Every row gives one point. The last column is the point's height on a tilted bowl or saddle (a function of degree 2), plus a little noise. Count its main directions that bend up, bend down and stay straight.
In the rows, zero is written as 128.

Points:
array([[139, 132, 115, 149],
       [102, 142, 137, 166],
       [139, 104, 154, 141],
       [169, 121, 167, 115],
       [132, 126, 151, 157],
       [151, 128,  65,  70],
       [117, 120,  87, 115],
       [127, 143, 182, 137],
       [ 79, 181,  61,  69],
       [162,  90, 112, 101],
       [149, 142, 129, 152],
       [130, 186, 103, 138],
       [114, 109, 152, 152],
       [121, 153, 104, 151],
       [ 80, 189, 151, 144],
       [137, 143, 110, 150],
       [125, 145, 158, 161],
       [109, 109, 124, 145]])
Directions: 0 up, 3 down, 0 straight

Points:
array([[137, 123,  93, 137, 130],
       [125, 156, 146, 167, 107],
       [204, 129, 151, 109,  69],
       [197, 100,  86, 137, 100],
       [161, 155,  99,  96, 133],
       [107, 125, 142, 115, 124],
       [116,  93, 112,  91, 123],
       [145, 134,  88, 137, 129],
       [136, 120, 156, 164, 103],
       [163, 167, 150,  80,  96],
       [107, 112, 119, 162, 120],
       [122, 141, 172, 128, 102],
       [169, 159, 117, 124, 124],
       [181, 137, 195, 120,  38],
       [193, 133, 154, 121,  81],
       [126, 141, 158, 113, 115],
       [ 67,  99, 101, 112, 107],
       [129, 154, 171, 143, 103],
       [ 50, 121, 106, 111,  97],
       [103, 114, 141, 102, 118],
       [100, 155, 117, 163, 115],
       [113, 123, 155,  72,  89],
       [124, 101, 102, 129, 135],
       [146,  97, 108,  63, 103],
       [126, 142, 122, 133, 134],
       [124, 141, 131, 106, 131],
       [128, 160, 118, 114, 139]])
Directions: 0 up, 3 down, 1 straight

Points:
array([[122, 147, 158, 121, 137, 154, 152],
       [116, 100, 136,  98, 153, 133, 151],
       [129, 113, 135, 147, 102, 186, 166],
       [141, 109, 140, 101, 145, 132, 144],
       [133, 145, 123, 179, 104, 164, 160],
       [136, 130, 113,  75,  95, 124, 155],
       [101, 133, 108, 115, 140, 110, 144],
       [156, 132, 116, 152, 112, 100, 120],
       [133, 182, 148, 184,  75, 152, 136],
       [134, 141, 169, 103, 127, 135, 156],
       [ 91, 142, 141, 171, 112, 147, 168],
       [113,  92, 192,  97, 133, 154, 154],
       [163, 149,  83, 100, 119,  81, 133],
       [120, 169, 130, 110, 142,  79, 137],
       [ 96, 121, 129, 139, 167,  97, 167],
       [142, 126, 112, 109, 109, 116, 135],
       [151, 146, 162, 115, 148, 168, 156],
       [107,  55, 116, 105, 183,  96, 162],
       [129, 120, 113,  91, 145, 128, 145],
       [129, 139, 114, 145, 105, 147, 144],
       [ 90, 161,  82, 208,  84, 116, 157],
       [114, 102, 113, 121,  77, 116, 142],
       [ 90, 101, 140,  96, 109,  97, 155],
       [109, 110,  83, 142, 104, 102, 133],
       [122, 114, 119, 121,  97, 136, 141],
       [118, 113, 167, 113, 115, 169, 152],
       [ 97, 134, 100, 102, 123, 109, 145],
       [132, 136, 193, 119,  91,  89, 149],
       [190, 115, 139, 154, 100,  86, 133],
       [ 86,  95, 141,  78, 114, 135, 157],
       [105, 117, 150, 209, 120, 147, 189],
       [150, 138, 150, 147, 109,  93, 117],
       [203, 206, 133, 157, 121,  82,  86],
       [ 86,  91, 147, 118, 114, 131, 159],
       [129, 125, 121,  97, 138, 119, 143],
       [138, 110, 137, 127,  62, 166, 169],
       [144, 165,  91, 134, 125, 115, 116],
       [ 86, 113, 134, 117,  58, 143, 184],
       [167, 140,  91,  49, 114, 116, 183],
       [125, 151, 148,  79, 122, 146, 170]])
Directions: 3 up, 1 down, 2 straight
